Rows are points. To make a cloud, some directions were put in groups of two or more. Within a group, all points are equally far from the middle, so they leave a hole (a ring in 2 directions, a hollow ball in 3). The other directions are filled evenly. Then the cloud was stretched, turned, moved and blurred a little. Count the holes, and give their numbers of directions, smallest first.
(in the rows, 128 means zero)

Cloud:
[[164 140]
 [156 161]
 [141 170]
 [ 71 134]
 [129  92]
 [148 102]
 [ 74 111]
 [ 75 108]
 [ 79 151]
 [159 157]
 [102  89]
 [126  91]
 [ 79 103]
 [104 170]]
Holes: 1 (2)

Cloud (14 x 2):
[[160 118]
 [ 83 154]
 [131  96]
 [156 155]
 [ 83 154]
 [129  96]
 [ 89 178]
 [ 93 182]
 [159 147]
 [126  97]
 [158 153]
 [159 149]
 [ 85 168]
 [116 189]]
Holes: 1 (2)

Cloud:
[[114  98  47]
 [ 73 110 113]
 [ 71 109 113]
 [ 93  70 141]
 [ 93  62 130]
 [ 77  92 143]
 [141 138 179]
 [122 160 106]
 [147 116 154]
 [ 81  85 146]
 [143 151 110]
 [ 81  97 161]
 [141 108 160]
 [149 152 127]
 [ 75  95 109]
 [154 131 137]
 [119 127  71]
 [115 114 188]
 [ 78 122 107]
 [137 123  70]]
Holes: 1 (2)

Cloud, 20 rows:
[[139  64  68]
 [118 152  88]
 [134 119 179]
 [109 103 140]
 [124  88  97]
 [ 92  74  97]
 [148 106  93]
 [161 152 108]
 [169  97  97]
 [ 82 129 159]
 [182 150 122]
 [118 134 115]
 [113  89 102]
 [129 148 166]
 [104  83 141]
 [105  84 123]
 [105  84  57]
 [119  80  50]
 [154 140 120]
 [ 87 124  90]]
Holes: 0

Cloud, 21 rows:
[[ 90  98 163]
 [ 76  90 133]
 [100  79  78]
 [ 95  94  83]
 [ 94 138  88]
 [138 153 127]
 [162  98 118]
 [ 88  91 157]
 [116 128 171]
 [124 150  94]
 [139 122  82]
 [ 74 135 182]
 [ 69 110 120]
 [110  86  69]
 [104 165  96]
 [129 133  84]
 [117  91  67]
 [165  83 123]
 [ 90 133  89]
 [170  91 100]
 [142 140 136]]
Holes: 1 (2)

Cloud (29 x 4):
[[173 140 132  87]
 [175  93 170  89]
 [136 125 157  79]
 [153 136 115 158]
 [166 114 154 102]
 [122  88  81 127]
 [182 179 132 159]
 [154 141 195 122]
 [168 144 162 176]
 [ 84 155  90 166]
 [129  98 182 148]
 [186 171 124 151]
 [175 149 119 100]
 [147  76 172  88]
 [138 126 114  64]
 [151 139 141 150]
 [122 128 174 158]
 [154 151 169  67]
 [ 85 133 132 133]
 [143 108  59 122]
 [ 76 105 161 123]
 [ 82 134 135  89]
 [ 91 162  91 172]
 [149 177  92 134]
 [164 107 180 109]
 [194 101 142 158]
 [129 170 163 104]
 [123 160 120 120]
 [185 173 122  98]]
Holes: 0

Cloud:
[[145  99 123 113]
 [173 193 135 102]
 [186  99 115 121]
 [180 124 149  76]
 [171 136 155 144]
 [161 183 135 115]
 [ 78 162 110 159]
 [171  88 121 101]
 [139 146  88 109]
 [186 132 142  88]
 [174 110 126  75]
 [106 122  76 147]
 [ 94 150  82 169]
 [101 175 147 160]
 [149 176 135 115]
 [100 117  80  96]
 [160 126 158 131]
 [ 95 186 104  93]
 [106 157 155 150]
 [207 163 163  65]
 [ 94  73 122  94]
 [ 81 160 103 166]
 [134 200 118 116]
 [104 183  95 154]
 [167 104 120 130]
 [ 94 109 149 104]
 [100 145 153  89]
 [107 154 150 154]
 [155 117 167 128]
 [ 88 169  91 167]]
Holes: 0
